Every row gives one point. Before rounding, the points of a table are all equally far from one centre. They may lie mostly on one side of it. Write the centre, to within rounding.

Points (10 x 3):
[[ -7 -64 -35]
 [ 44 -26  16]
 [ 33 -47 -26]
 [  3  16 -36]
 [ 37 -34  28]
 [ 37 -23 -30]
 [ 33 -41  31]
 [ 10 -27  51]
 [ 22 -56 -31]
 [ -2 -46  49]]
Centre: [ -8 -23   0]

Points (13 x 8):
[[ 57   9   2 -19 -58   4 -20 -42]
 [ 71  36  31 -29 -19 -13 -14 -38]
 [ 68  15  11  15 -34  -2 -25 -28]
 [ 58  -8 -12   0   0 -27 -23 -41]
 [ 93  29  19 -12 -26  -4   2 -31]
 [ 53  21  17 -39 -33 -30 -21 -40]
 [ 64   4  -3   6 -22 -12 -27 -47]
 [ 23  35   3  22  22   2 -22 -44]
 [ 80  32  -3  11 -20  -4  33 -48]
 [ 72  16   6 -12 -39 -28   4 -46]
 [ 54   5  -7  18 -49 -15  15 -39]
 [101  31 -20  -7   7 -18 -13 -34]
 [ 54  23   2 -33 -43 -32 -17 -51]]
Centre: [ 37  36 -27 -23 -10   4   6  -5]

Points (14 x 11):
[[ 21  27   1 -19 -44 -71  45   8  -8   1  25]
 [ -1  66  17 -72 -34 -21  -1  25   0  -3 -20]
 [-10  91  44   0  -7 -29  36  -4  -6   6  25]
 [  8  23  34  -7 -19 -69  38  16 -19  70  20]
 [ -7   9  34  -4 -38 -75  44 -18 -46  49 -11]
 [ 43  19  41   3  17 -65  26 -32   8  54 -33]
 [ 45   8  49 -22 -20 -41  63 -31 -44  29  -6]
 [ 39  25  35   3 -36 -46  -9 -28 -60  -2  23]
 [ 30   2  52   1 -34 -56  42 -17 -58  -6   0]
 [ 42  17 -35   0 -49 -41  30 -27  -1  -4  12]
 [  8  49  26 -19 -34   3  87  13   6  31   6]
 [ 18   9  54 -44  57 -41  47 -20 -38  -1  -2]
 [ 32  46  33 -37 -12 -57  56  -6  -5  41  21]
 [-16 -29  21 -23 -42 -36  18  68 -19  -7  -8]]
Centre: [ -7   5  18 -11  -1  -6   9  -9  -7  14  -8]

Points (20 x 14):
[[ 24  -2 -21  47 -45  12  -4 -19  38  63  24  38  -4  37]
 [ 11 -29  10  64 -76  37  -2 -19  -1  23 -16  61   9   5]
 [-23  29 -56  53 -51  34 -25 -35 -20  26   8  16 -33   9]
 [  7   2   1  25 -35  60 -29 -48  -8  24 -60  43  34 -10]
 [-13   7 -31  42 -82   9 -18 -41  25  49 -46   6   0 -21]
 [ 17  -1 -51  65 -68  37 -13 -40 -12 -14  -3  40 -25  10]
 [ -2  19 -47  40 -47  75   1 -13 -16  37 -42  24   1  16]
 [ 11  17 -28  48 -63  63 -34 -31  16  36 -17  54   8  13]
 [ 30 -44 -32  36 -44  -1 -27 -23 -39  26 -24  39 -21  30]
 [ 12 -29 -25  60 -47  -1 -22 -49   3  21 -28   0 -25  43]
 [ -8 -19 -23  24 -97  45 -60 -14  24   6 -47  16  -6  -6]
 [ 56 -13 -28  18 -70   4 -11 -26  -9 -12 -39  30   8  49]
 [  6   3 -74  44 -40  10 -15  -1  57  24  -4   5  15  15]
 [ 30   2 -35  72 -19   8 -28 -47 -36  -1   1   7  47  28]
 [ -5 -36 -62  24 -63  38  11 -39   6  48  -7  32  -2  30]
 [ 40  12 -37  60 -60  41 -35  -6 -14  38  -6  38   0  41]
 [  0   5 -23  51 -71  11 -20 -40 -13  51   2  17  13  56]
 [  9   5 -15  39 -52  44 -52 -21 -16  49 -55  17  41  19]
 [ 23 -16 -52  32 -43  18 -29  12  18  23 -39  48  30  17]
 [ 39  34 -58  38 -33   0 -10 -19 -12  48  12  40 -22   5]]
Centre: [ 23 -10  -7   5 -44  32 -13 -14  -5  11  14 -16  10 -14]
